Every row gives one point. To make a cloud, some directions were put in groups of two or more. Within a group, all points are equally far from the middle, so they leave a hole (a ring in 2 directions, a hollow ball in 3). The other directions are filled evenly. Then the cloud was stretched, turned, moved and blurred a little. Count the holes, and give their numbers of directions, smallest first.

Cloud (13 x 2):
[[ 40 -14]
 [ 44  18]
 [-56  18]
 [ 22 -14]
 [  4  13]
 [  7   9]
 [  2  18]
 [  2  41]
 [-20 -30]
 [-46   5]
 [ -6 -52]
 [-60  16]
 [-55   1]]
Holes: 0

Cloud (22 x 3):
[[ 41 -16   1]
 [-32 -27   3]
 [ 47  -3   4]
 [-24 -39  -2]
 [-17 -28  17]
 [ 24  -1 -29]
 [-18 -32  12]
 [-10  26   6]
 [-28 -21  11]
 [-11  18  33]
 [  7 -29  33]
 [ 43  30  14]
 [ 39  -1  -8]
 [ 20  -3 -35]
 [ -7  28  12]
 [  7  36  38]
 [  5  17 -32]
 [  5  -3  60]
 [ 15 -28 -37]
 [ 34  -6 -16]
 [ -8  21 -27]
 [ 32 -17 -15]]
Holes: 1 (2)

Cloud (27 x 4):
[[-23   0  28   2]
 [ 20  -6 -27  15]
 [ -3  -7 -23  37]
 [  4 -41   0  -4]
 [ -5  32  18  -2]
 [ 31   9 -19  26]
 [-14 -37  23  -1]
 [ 25  -9 -11   2]
 [  0 -47  -9 -13]
 [-13 -25  23  10]
 [-13  11  17 -27]
 [ 31  13  20 -11]
 [ 11 -18  34  25]
 [-29   4   8 -19]
 [ -8  -3  15 -45]
 [-15  12 -39 -28]
 [  2  -8 -60 -15]
 [-27  -1  19 -27]
 [-22   9  19 -18]
 [-16   6  42   0]
 [-16  26   0  -7]
 [ 11 -18 -14 -35]
 [ 33   1   8  -4]
 [ 22  20 -29   6]
 [ -1  40  -5   3]
 [  3  -4  16 -43]
 [ 24  24 -33  13]]
Holes: 1 (2)

Cloud (49 x 6):
[[ 15  -3  18  27  -9 -32]
 [ 18  13 -35  -9 -51 -21]
 [ 18 -14   3  52 -16  25]
 [ 35  -8 -40  15 -50 -16]
 [-27 -18  -3 -33 -14 -22]
 [ 25  -3 -13   3   1 -39]
 [-16 -16 -44 -12   2 -12]
 [ 36 -24 -41   7 -31  40]
 [-27 -28 -17  19   5 -14]
 [  5  29  16  -6  -8  46]
 [ 14 -23  -3  53 -34  -3]
 [-34   0 -21  33 -39 -17]
 [ -4 -36  14  -5 -43  12]
 [-27  -1 -40  33 -28 -22]
 [ 20  11 -25  36   1  -6]
 [ 21  -5   4  50 -21  31]
 [-26 -20  15   0 -34  39]
 [ -1 -32 -41 -28   8  28]
 [  7 -37   0  26  -1   8]
 [ 11  24 -10  16 -28  23]
 [-10  18  25 -26 -12  -8]
 [ 36 -21 -11 -21 -13 -32]
 [ -5 -30  25   2 -17  41]
 [ 42 -12 -39  33  33   8]
 [ 15 -15   7  41 -27  58]
 [-29 -32  -5  34  15 -13]
 [-16  25   9  41 -24   2]
 [ 10  21 -25 -20 -34  13]
 [-32  -6 -15  31 -15  23]
 [-29 -25  19   8 -60  23]
 [-20 -32   8 -19  21   9]
 [-35 -21  12  10  25  -9]
 [-31 -23  -8  25 -42   4]
 [-26  -2  12 -32  13  -7]
 [ -5  16 -20  33   6 -18]
 [ 20  -4  40   4  21  13]
 [-32  -8   3 -14 -33  12]
 [-22   9 -21  19   8  41]
 [-32 -26 -20  26  -9 -28]
 [-28   9   9  16  20  -7]
 [ 29 -27 -23 -13 -41  44]
 [ -4 -49 -29 -27 -16 -36]
 [ 22  19 -21  27 -23  27]
 [ 13 -30   2  12   1  38]
 [ 11   5   8 -13  -8 -44]
 [-34 -19   2  28  40  -1]
 [  6 -24  22  26 -10  50]
 [ -9  13 -29  16 -32 -25]
 [  9  14 -45  -6  18   2]]
Holes: 1 (2)
